Each point is reached from the start by the listed moves, each made 0, 1 or 2 times, or once backwards (-1), plus a little noise. Is the number of moves made odd or even? Then give how often each move was made.

Moves:
(1): 0.062 -0.112
(2): 0.101 0.075
Start: 0.010 0.032
Points:
0.028 -0.270 -> odd (2, -1)
-0.150 0.069 -> even (-1, -1)
0.275 0.068 -> odd (1, 2)
-0.047 0.144 -> odd (-1, 0)

Moves:
(1): 0.098 -0.014 -0.071 0.151 -0.009 0.001 -0.039
(2): -0.071 0.073 -0.047 0.012 0.141 -0.082 0.057
(3): 0.052 0.106 0.064 -0.032 0.003 0.020 -0.030
(4): -0.088 0.013 0.114 0.142 0.014 0.019 -0.101
Start: 0.013 0.070 -0.068 0.009 0.094 -0.018 0.069
Points:
0.019 0.298 0.116 -0.193 0.126 0.012 0.043 -> odd (-1, 0, 2, 0)
0.136 0.117 -0.002 -0.325 -0.050 0.070 0.128 -> even (-1, -1, 1, -1)
0.109 0.058 -0.202 -0.124 0.071 -0.030 0.178 -> odd (0, 0, 0, -1)
-0.081 0.320 -0.150 -0.287 0.370 -0.179 0.284 -> odd (-1, 2, 1, -1)

Moves:
(1): 0.048 0.097 -0.016 0.041 -0.083 -0.042 0.031 0.100 0.079 -0.017 0.000
(2): -0.055 0.081 0.040 0.018 -0.049 -0.026 -0.037 -0.054 0.103 -0.069 -0.001
(3): -0.005 -0.114 0.058 0.010 0.018 0.024 0.036 -0.007 0.067 0.054 0.061
(4): 0.073 0.011 0.035 0.104 0.025 -0.001 -0.082 -0.011 0.048 0.068 0.043
(5): -0.079 0.106 0.016 -0.061 -0.013 0.000 -0.043 0.041 -0.003 0.000 0.175
(6): 0.031 0.004 0.053 0.043 0.036 0.035 -0.038 -0.011 -0.032 -0.059 0.037
(7): -0.038 -0.021 -0.011 0.032 0.128 -0.035 0.003 0.021 0.019 0.045 -0.022
(8): -0.022 0.005 0.023 0.001 -0.065 0.023 -0.029 0.050 -0.006 -0.061 -0.046
(9): 0.107 -0.023 -0.055 -0.089 0.023 -0.006 -0.056 0.069 -0.003 0.000 -0.011
Start: 0.040 0.047 -0.069 -0.002 0.003 -0.076 0.004 -0.023 -0.028 0.015 0.022
Points:
0.155 0.348 -0.001 0.266 -0.329 -0.178 -0.152 0.218 0.350 -0.016 -0.022 -> even (2, 1, 0, 2, 0, -1, 0, 2, 0)
0.124 -0.101 -0.057 -0.078 0.143 -0.085 0.049 0.247 0.095 0.219 0.286 -> odd (1, -1, 2, 0, 1, 0, 1, 0, 1)
0.083 -0.213 0.065 -0.275 0.138 0.093 -0.136 0.080 -0.095 -0.108 0.281 -> even (-1, 0, 2, -1, 1, 2, 0, 1, 2)
0.099 0.405 0.151 0.123 -0.074 -0.119 -0.345 0.081 0.382 -0.011 0.544 -> even (1, 2, 1, 2, 2, 1, 0, 0, 1)
0.118 -0.207 0.071 0.286 0.407 -0.126 -0.054 -0.066 0.246 0.404 0.236 -> odd (0, 0, 2, 2, 0, 0, 2, -1, 0)
0.237 -0.158 -0.105 0.090 0.068 -0.093 0.182 0.032 0.026 0.182 -0.048 -> odd (1, -1, 1, 0, -1, 0, 0, -1, 0)

Moves:
(1): 0.016 0.010 -0.030 -0.095 0.069 0.034 -0.011 -0.037 0.003 0.094 0.003 0.001 -0.038 -0.065
(2): -0.024 -0.054 0.006 0.070 -0.059 -0.025 0.033 -0.039 0.059 -0.018 0.051 0.024 0.104 0.001
(3): 0.009 0.032 0.037 0.021 0.069 -0.022 -0.008 -0.006 0.053 -0.011 0.016 0.004 -0.016 -0.070
(4): -0.003 -0.019 0.039 -0.023 -0.010 0.008 0.005 -0.058 -0.013 -0.008 0.053 0.059 -0.056 -0.062
(5): -0.004 -0.049 -0.036 0.054 -0.055 -0.004 -0.032 -0.034 -0.085 -0.015 -0.063 -0.018 -0.004 0.001
(6): -0.004 -0.074 0.028 -0.002 0.015 -0.019 0.021 -0.003 0.018 0.044 0.034 0.118 -0.005 0.030
(7): -0.030 -0.112 0.031 0.050 -0.107 -0.017 -0.033 -0.044 -0.058 0.026 -0.158 0.060 0.001 -0.050
(8): 0.000 -0.033 0.041 0.007 0.008 -0.031 -0.060 -0.001 0.052 0.064 0.004 0.008 0.045 0.090
(9): -0.013 0.018 0.024 0.003 -0.026 -0.051 -0.010 -0.030 0.053 0.020 0.059 0.075 0.008 -0.060
(10): -0.075 0.012 0.093 -0.046 0.069 -0.014 -0.053 0.081 0.003 0.102 0.039 0.043 -0.007 0.138
(11): 0.009 -0.125 -0.034 -0.042 0.067 -0.008 -0.048 -0.005 0.033 0.029 0.021 0.038 -0.072 -0.003
(12): 0.012 -0.035 -0.025 -0.039 0.050 -0.024 -0.001 -0.044 0.049 -0.048 0.078 0.023 0.025 -0.008
Start: -0.028 -0.009 -0.037 -0.012 -0.013 -0.015 0.003 -0.008 -0.017 -0.026 0.021 0.024 -0.028 0.062
Points:
-0.035 -0.419 0.013 -0.035 -0.004 -0.061 -0.133 -0.118 0.070 0.184 0.261 0.267 -0.109 0.270 -> even (0, 1, -1, 2, 1, 1, -1, 2, 0, 0, 2, -1)
-0.031 0.173 0.139 -0.317 0.433 0.016 -0.001 0.021 0.071 0.314 0.304 0.332 -0.370 -0.164 -> odd (2, -1, 2, 1, 0, 2, -1, -1, 1, 1, 0, -1)
-0.075 0.031 0.039 -0.281 0.214 0.025 0.030 -0.034 0.049 0.062 0.252 0.160 -0.141 -0.036 -> even (1, 0, 0, 1, -1, 0, 0, -1, 0, 1, 0, 1)
-0.044 -0.416 -0.096 0.273 -0.303 -0.106 0.028 -0.282 -0.011 -0.001 -0.299 0.187 0.176 -0.222 -> even (1, 2, 1, -1, 1, 1, 2, 0, 0, -1, 0, 0)
-0.094 -0.225 0.152 -0.218 0.343 -0.219 -0.149 -0.217 0.508 0.380 0.657 0.463 0.077 0.072 -> odd (2, 2, 1, 1, 0, 1, -1, 2, 2, 1, 1, 1)
0.059 -0.459 -0.264 0.032 0.068 -0.105 -0.127 -0.282 0.204 0.017 0.241 0.042 0.113 0.083 -> even (1, 2, 0, 0, 2, 0, -1, 2, 0, -1, 2, 1)
